Each row of a before or after table is a point. One or more steps were done to the points. Then noise was added and the rows were shuffled. The steps act on columns, c1 being the first. Write out the steps. A step turns or swaps two columns, mirrors them in a line or flattens them onto one, adds a multiple of one to another, or multiplies or shifts one. Angles are multiples of 10 degrees, from the lower column toward the higher: turns from -170 to 170, lines from 10 to 170 but not 90. Use the fewest steps. Two steps may share a column if one is a turn and the other turns, adds or multiplies; they go together, in the order done. Otherwise the lowest column goes first.
In the rows, 128 means zero.

Before (14 x 2):
[[121 144]
 [ 88 166]
 [119 108]
 [ 99 124]
 [214  70]
 [ 47 124]
 [119 110]
 [152  78]
 [175 108]
 [120 105]
 [132 162]
 [ 91 135]
 [181 104]
 [161 114]]
After:
[[ 42 127]
 [ 93 132]
 [119 116]
 [163 120]
 [ 87 148]
 [ 96 127]
 [120 120]
 [184 119]
 [150 110]
 [122 134]
 [120 121]
 [131 144]
 [177 116]
 [213 102]]
Steps: multiply c2 by 0.4

Before (12 x 3):
[[147 112 140]
 [115 143 169]
 [ 79  76 126]
 [141 143 175]
 [ 96 151 152]
 [138  87 146]
 [129  59  99]
 [ 51 138 132]
 [137 104 123]
 [121  81 127]
 [ 85 160 138]
 [ 59  94  87]]
After (12 x 3):
[[195 109 156]
 [ 91  59 123]
 [172 126 110]
 [149 140 115]
 [159  62 129]
 [136  53 168]
 [156 127 132]
 [119 145  80]
 [ 97 109 104]
 [169 104 130]
 [ 84 101 116]
 [108 121  86]]
Steps: turn c1 and c2 by 70 degrees; multiply c3 by -1

Before, 11 rows:
[[152 105 131  64  98 113]
 [154 142 153  99  73 105]
 [136 149 202 102 109 135]
 [170 176 167 178 102 148]
 [127  94 113 138 163 112]
 [ 83 112 153 158 158 150]
 [121 106 148  79 140  64]
 [ 95  89 110  97 151  95]
 [ 68 130  88 114 179  97]
 [141 163 194 120 125 171]
 [144 173 143 166 176 154]]
After, 11 rows:
[[102 157 167  85 114 126]
 [120 166 106 129  91 131]
 [161 150  95  97  90 141]
 [ 88 175 157 139 173 117]
 [143 179  81  66 133 130]
 [175 138 105 122 106 191]
 [191 100 118 151 104 141]
 [135 127 200 142 164 137]
 [157  71 132 157 140 164]
 [ 79 102 172 171 176 139]
 [154 109 186 132 152 169]]
Steps: turn c1 and c4 by 90 degrees; swap c2 and c5; mirror c3 and c6 in the line at 20 degrees

Before:
[[163 108 129  83 144  69 157 175]
 [136 139  80 118 178  92 112 111]
 [172 118 113 158 196 133 143 162]
 [173 165 135 160 139  94 160 133]
 [170  88 123 101 165 114 157 124]
 [113 120 108 159 186 127  95 127]
 [152 118  79 137 129  76 100 124]
 [122 159  80 158 153  81 138 127]
 [115 140 121  89 139  93 130 169]
 [144  83  79 144 118  79 116 147]
 [125  92 147  90 127  87 125 184]
 [142 161 104 130 120 147 147 162]
 [158 114 154 138 132 144 138 167]
 [175 153  85  93 122 131  88 100]]
After, 14 rows:
[[111 105  83 122 154  91  79 120]
 [139 110 119 150 183 128  29 118]
 [ 74 119  79 104 123 131   8 136]
 [ 95 160 108 150 115  94 224 162]
 [ 92  94 150 109 155 115 216 152]
 [105  90  96 133  92  77  44 140]
 [128  61 119 140  85  78  93 152]
 [138 138  90 128 132 147 186 164]
 [131 134 156 134 143 144 159 177]
 [115 111 123 150 200 132 173 181]
 [132 120  71 149 121  80 158 123]
 [130 113 142  97 102  69 215 187]
 [167 112 164 101  98  87 119 168]
 [163 133 115 101 115  94 132 151]]
Steps: mirror c1 and c8 in the line at 70 degrees; turn c2 and c3 by -40 degrees; multiply c4 by 0.7; add 0.7 times c6 to c5; multiply c7 by 3

Before, 11 rows:
[[101 126 118 163 201 183 125 201 100]
 [118 178  96  87 105 156 125 134 125]
 [ 86 122 198 112 146 131 149 134 119]
 [179 164 154 152 125 154 166  71 127]
 [108 145  94 118 113 117  79 158 155]
 [147 123 127 112 124 128 128 163  88]
 [ 87  44 138 121 147 131 140 118 124]
 [109 200 123 124  97 126 143  95  99]
 [ 85  81 161 117 158 103 199 154 133]
 [147 158 164 184  82 176 173  99 115]
 [132 198 123  81  86 158 141 127 128]]
After, 11 rows:
[[ 90 184  64 122 143 129 137 121 127]
 [ 79 141  69  97 199 101 124 151 134]
 [138  79 176 105 115 158  85 126 128]
 [124 107 178 102 113 152 107 132 123]
 [ 95 140 133 201 162 187 193 204 100]
 [147 130 124 112 123 116 121 162  87]
 [113  81 179 123 129 128 100  93  96]
 [178  89 130 171 159 151 103  71 129]
 [ 81  89  71 109 150 129 133 135 122]
 [144  81 119 217 144 180  62 104 116]
 [104 138 163 113  79 113 140 149 151]]
Steps: turn c2 and c3 by 140 degrees; add 0.7 times c6 to c4; mirror c5 and c7 in the line at 30 degrees
